Rows are points. The ring and each string are closed loops that go straight from each point to the next, and from the last back to the first. Before rounding, they use only three directions, however many columns there are. Count how often each string passes through the ring. Passing back the other way cancels.
In the rows, 128 means zero.

Ring (10 x 3):
141  153  139
128  160  155
113  155  171
104  142  175
103  116  165
113  101  153
142  88  133
161  93  121
165  108  118
157  131  123
String (20 x 3):
116  160  137
122  140  144
145  146  158
148  148  171
134  137  162
107  145  156
78  160  167
80  158  189
115  140  197
136  127  173
129  129  156
98  151  158
88  177  171
117  176  172
151  165  167
150  142  152
155  135  148
174  140  145
151  162  133
129  169  131
Times through: 1

Ring, 7 rows:
162  105  147  129  164  89  106  94
165  119  137  155  132  97  108  87
147  146  123  170  92  126  119  100
117  172  117  167  73  157  137  132
109  164  130  154  104  150  142  151
117  145  142  137  139  131  136  148
144  114  149  118  168  101  116  116
String (17 x 8):
130  167  118  183  71  146  133  120
138  167  105  177  51  151  122  97
144  148  116  156  86  135  116  96
144  138  129  151  113  122  118  106
153  127  144  165  137  101  121  110
177  116  140  177  131  86  107  80
171  119  144  182  134  87  114  91
152  132  139  169  126  107  121  108
140  145  125  155  101  130  121  108
130  161  112  156  73  150  124  109
136  142  133  152  117  126  125  119
122  166  129  183  92  142  142  140
106  182  119  179  71  164  148  151
94  195  105  164  47  187  148  150
119  162  116  144  85  154  129  124
130  150  131  158  110  132  130  127
133  150  137  177  113  125  135  132
Times through: 2
String:
126  144  142  154  132  125  135  139
121  146  150  161  142  122  143  155
105  161  144  160  128  140  151  170
91  180  125  150  91  169  152  168
107  171  118  146  84  163  138  141
127  150  127  148  107  137  128  125
134  143  133  151  119  126  126  122
120  166  111  148  72  159  128  119
120  177  103  164  50  167  130  116
128  178  103  184  43  161  130  110
141  153  127  184  91  128  128  114
145  142  137  177  115  116  127  117
136  144  127  150  108  130  123  114
132  159  112  155  75  148  122  107
123  182  95  171  31  173  127  106
118  185  102  182  38  171  136  121
123  167  126  181  86  144  139  135
125  157  134  173  106  134  138  138
100  183  124  178  79  164  153  162
93  185  116  153  73  177  149  159
103  170  122  143  92  162  141  149
118  154  128  141  109  144  132  134
Times through: 0

Ring (8 x 11):
144  134  150  106  157  150  117  107  152  91  77
122  167  121  115  156  144  116  113  148  95  96
98  181  91  127  149  128  126  130  138  117  135
87  158  78  131  134  107  143  146  128  145  174
88  119  80  121  112  82  153  147  123  165  194
103  86  100  107  102  75  152  136  126  163  181
133  69  138  97  115  99  143  121  137  139  136
155  88  167  98  145  138  128  109  150  105  86
String:
132  117  136  112  145  132  132  124  143  117  114
129  132  131  110  145  133  125  116  145  108  106
103  185  93  104  134  115  107  98  146  95  105
102  210  92  116  153  136  105  105  148  87  98
112  198  108  128  170  157  114  122  147  92  99
129  142  134  125  164  152  131  132  144  111  110
112  152  109  117  142  125  127  123  140  117  126
95  191  83  111  135  113  112  107  142  103  121
109  178  102  106  139  123  109  101  147  95  102
146  150  151  103  161  157  107  97  157  76  60
175  99  193  109  177  180  124  115  158  86  54
135  110  141  110  144  132  133  123  143  117  112
123  113  122  93  117  100  125  104  142  118  118
143  88  149  84  120  108  122  95  148  109  95
181  62  201  91  154  155  126  103  157  94  57
169  85  187  112  170  170  134  125  152  103  76
Times through: 3

Ring:
125  119  119  88  119  108  150  137  127  121  144  102  105  125
124  120  113  95  114  112  153  138  128  117  142  104  113  132
121  145  130  129  106  120  142  139  131  118  130  106  130  138
117  173  155  166  100  128  123  141  133  123  116  112  144  137
117  183  169  184  97  134  110  143  135  131  108  120  150  134
120  171  167  176  99  136  106  145  137  140  111  130  145  126
122  162  168  159  107  130  105  143  135  145  117  129  131  116
121  163  174  148  113  123  104  140  131  144  119  122  120  109
120  160  172  130  120  114  111  137  127  138  125  110  108  107
121  145  155  110  122  109  125  136  126  131  133  104  103  111
String:
120  168  188  141  121  117  96  138  128  148  120  117  108  98
127  121  129  107  114  119  133  141  132  136  137  121  112  118
122  150  156  130  114  118  119  139  130  135  127  114  116  116
112  213  224  174  121  114  82  133  124  140  107  100  115  98
112  214  232  171  125  112  76  133  123  145  107  100  110  92
121  159  177  132  121  116  104  138  128  145  124  116  107  101
121  161  179  141  118  120  100  139  130  147  121  121  112  102
127  123  133  117  111  124  126  143  135  142  133  130  117  117
121  156  156  143  109  124  118  141  132  135  123  118  126  121
116  193  193  182  106  129  94  141  132  141  107  119  136  116
112  223  219  218  101  135  76  141  134  144  93  121  150  117
115  207  196  217  93  143  87  145  138  142  95  130  160  128
124  144  132  160  94  139  126  147  140  134  119  135  150  139
124  138  129  140  101  130  133  144  136  130  126  125  137  135
120  160  153  150  106  125  121  141  132  130  121  116  132  128
108  235  212  224  98  132  90  139  131  126  92  104  159  133
107  239  212  231  95  134  91  139  131  123  90  103  164  137
119  166  145  168  96  133  127  143  135  124  116  118  150  142
126  125  117  123  103  127  141  144  135  128  132  124  131  135
117  180  172  167  106  126  111  140  131  131  114  113  136  126
112  211  199  202  101  131  94  140  132  133  100  112  148  126
112  217  207  210  101  133  87  140  133  136  97  115  150  123
115  207  200  215  96  141  84  145  137  144  96  130  156  124
117  196  197  198  101  136  87  144  136  147  101  129  146  117
123  158  167  162  105  134  101  145  137  150  116  137  133  115
129  116  128  116  109  127  126  145  136  145  134  136  119  117
117  194  212  171  117  122  80  138  129  151  109  118  119  97
Times through: 4

Ring, 6 rows:
124  141  129  120  147  102  141  136  68  109  151  108  123  134
86  157  142  136  125  105  132  157  107  101  141  108  123  141
63  156  127  152  104  101  101  166  136  92  128  117  107  131
66  148  108  150  99  92  85  157  144  91  119  129  94  130
104  126  86  139  119  91  84  137  102  97  131  129  89  112
129  120  93  131  141  100  107  130  59  104  152  114  103  102
String (24 x 14):
78  155  120  133  108  85  104  148  146  98  114  135  102  156
48  159  126  160  93  101  91  173  153  88  123  119  103  131
50  152  128  171  99  116  93  181  124  85  143  101  109  103
76  147  123  153  113  108  105  163  110  93  141  108  110  115
83  155  128  135  116  94  115  151  128  99  126  123  110  148
60  164  138  146  104  99  112  166  145  94  124  119  113  148
51  155  129  167  99  112  96  178  130  86  138  105  109  112
66  146  117  161  106  108  93  168  118  89  139  109  105  108
85  153  120  130  113  86  108  145  137  100  117  133  103  154
84  148  113  136  112  88  101  146  132  98  120  131  100  143
95  144  112  133  119  91  106  143  116  100  128  126  103  137
95  141  102  130  114  83  95  137  129  100  117  138  94  143
106  121  73  138  115  84  73  131  109  97  124  139  80  113
116  105  67  154  127  106  72  139  58  94  156  112  86  65
111  120  91  147  130  107  93  143  68  97  154  109  99  87
110  135  105  129  129  93  109  135  96  103  135  124  103  129
130  127  94  118  137  85  109  121  86  107  133  132  98  132
140  97  66  144  144  108  85  128  29  100  167  107  92  60
116  113  84  149  132  108  88  141  58  96  158  108  96  77
104  140  109  129  124  90  108  137  107  102  130  127  103  136
105  134  90  126  118  79  90  129  122  101  116  142  89  139
86  127  77  148  104  87  64  142  127  92  120  137  79  111
72  134  89  158  99  95  68  155  131  88  125  128  85  106
83  143  109  145  112  96  95  152  120  95  130  123  100  124
Times through: 5
